Every row gives one point. The window is the flat piece filled in between its corners: a triangle in 3 columns, a solid with four corners in 4, and so on. A path goes straight from each point to the next, and from the last back to the first. List the points from which the path goes on through the window.

Window:
[[-3.6 -3.2 -4.5 -1.5]
 [-1.7 -1.1  8.0  0.7]
 [-2.7  1.5  2.9  0.8]
 [ 1.7 -0.9 -4.9 -2.0]]
Path:
(1): [-1.6 -1.8 -1.8  4.1]
(2): [-2.4 -1.5 -0.3  4.1]
(3): [-3.2 -0.1 -1.1 -5.6]
(4): [-0.9 -0.1 -1.0 -3.3]
(5): [-1.2 -2.3 -0.4  2.0]
(6): [-1.6 -2.8  0.8  1.8]
(7): [-2.1  0.1  4.9 -3.2]
(8): [-0.9  0.0 -3.7 -5.5]
(9): [ 0.8 -3.1 -3.4  3.0]
(10): [-0.1  0.4  1.1  5.1]
(11): [-4.3  1.7  3.6 -3.0]
(12): [-4.5 -1.0 -0.8 -5.8]
Through the window after points: 2, 4, 6, 8, 10, 12

Window (6 x 6):
[[-1.6 -2.0  2.4  4.7 -2.4  1.4]
 [ 2.1  0.0 -0.3  7.5  2.2  1.2]
 [ 1.3 -1.8  9.4 -2.6 -1.4 -3.5]
 [-0.3  4.7 -6.8  0.4  0.2  3.3]
 [ 2.7 -0.4 -0.8 -1.0 -1.1  4.0]
 [-2.0  0.1  0.6 -1.1  1.5  3.8]]
Path:
(1): [ 1.4  0.8  1.8  0.0 -1.2  4.4]
(2): [ 0.2  3.1  2.7  2.9 -0.1  3.8]
(3): [-1.0 -2.7 -7.6 -0.1  0.5  3.1]
(4): [-0.5 -0.6 -5.1 -0.9  1.3  0.4]
(5): [ 0.0  5.0  2.0  2.7 -2.2  4.1]
(6): [ 2.1  2.5  5.6  2.9 -0.3  2.2]
(7): [-2.7 -4.6  1.2 -1.3 -2.0 -2.0]
(8): [-2.1 -3.0 -0.7 -2.2 -1.2 -2.5]
Through the window after points: 4, 6

Window:
[[ 4.4 -5.7  0.9  1.6  1.3  2.9 -0.8  1.2  1.9]
 [-1.9  0.2  0.2  0.6  1.6  1.9 -0.7  0.8 -4.8]
 [-1.5 -1.4 -1.6  0.7  3.5 -0.7  0.7  3.7 -0.3]
 [ 0.7  0.4  1.9  3.6  6.8  2.3 -4.2  2.0 -1.0]
 [ 2.9  5.8  2.7  5.7 -1.8 -0.5  2.1 -2.2  3.4]
 [ 1.2  2.5 -0.9  2.2  0.0  1.3 -3.8 -0.2  2.6]
 [ 0.8  1.9 -3.8  1.6  3.8  6.2  0.2  5.9 -2.8]
 [ 6.7  5.6 -4.7  5.5 -3.4 -3.6  4.2 -4.3  0.7]
 [ 1.3 -0.8  0.3 -7.8  3.6 -2.3  1.6  3.0 -4.6]]
Path:
(1): [ 1.1 -0.3  4.3  3.6 -5.0  1.1 -4.0  3.6 -2.6]
(2): [ 1.7  0.4  0.5  4.8  1.8 -0.4 -5.7  2.6 -2.1]
(3): [ 1.2 -0.2 -0.8 -1.5  7.2  7.1  4.3  1.9  1.1]
(4): [ 0.8  1.4 -1.0  2.9  3.1  2.2 -1.7 -5.9  3.3]
(5): [ 3.8  0.7  0.2  2.3 -0.2 -1.7  0.8  1.6 -0.8]
(6): [ 1.4 -4.2  2.0  1.7 -0.5 -1.7 -2.5  3.7 -0.4]
(7): [ 0.1  2.3 -3.4  0.8  5.1  4.2  2.8 -0.5 -0.6]
(8): [ 0.6  1.8 -1.1  1.1  3.9  0.0 -0.3 -3.6  2.2]
(9): [ 3.5  1.4 -0.5  2.9 -2.1 -1.8 -0.4  2.8 -1.3]
(10): [ 2.0  2.0 -2.6  4.2 -4.2 -0.9 -2.3  2.3 -1.7]
(11): [ 2.1 -2.4  0.3 -1.8  7.7  3.6 -1.1 -1.3  2.3]
(12): [ 0.7  2.3 -1.0  1.8  3.7  1.2 -0.6 -0.5  0.4]
Through the window after points: 2, 6, 12
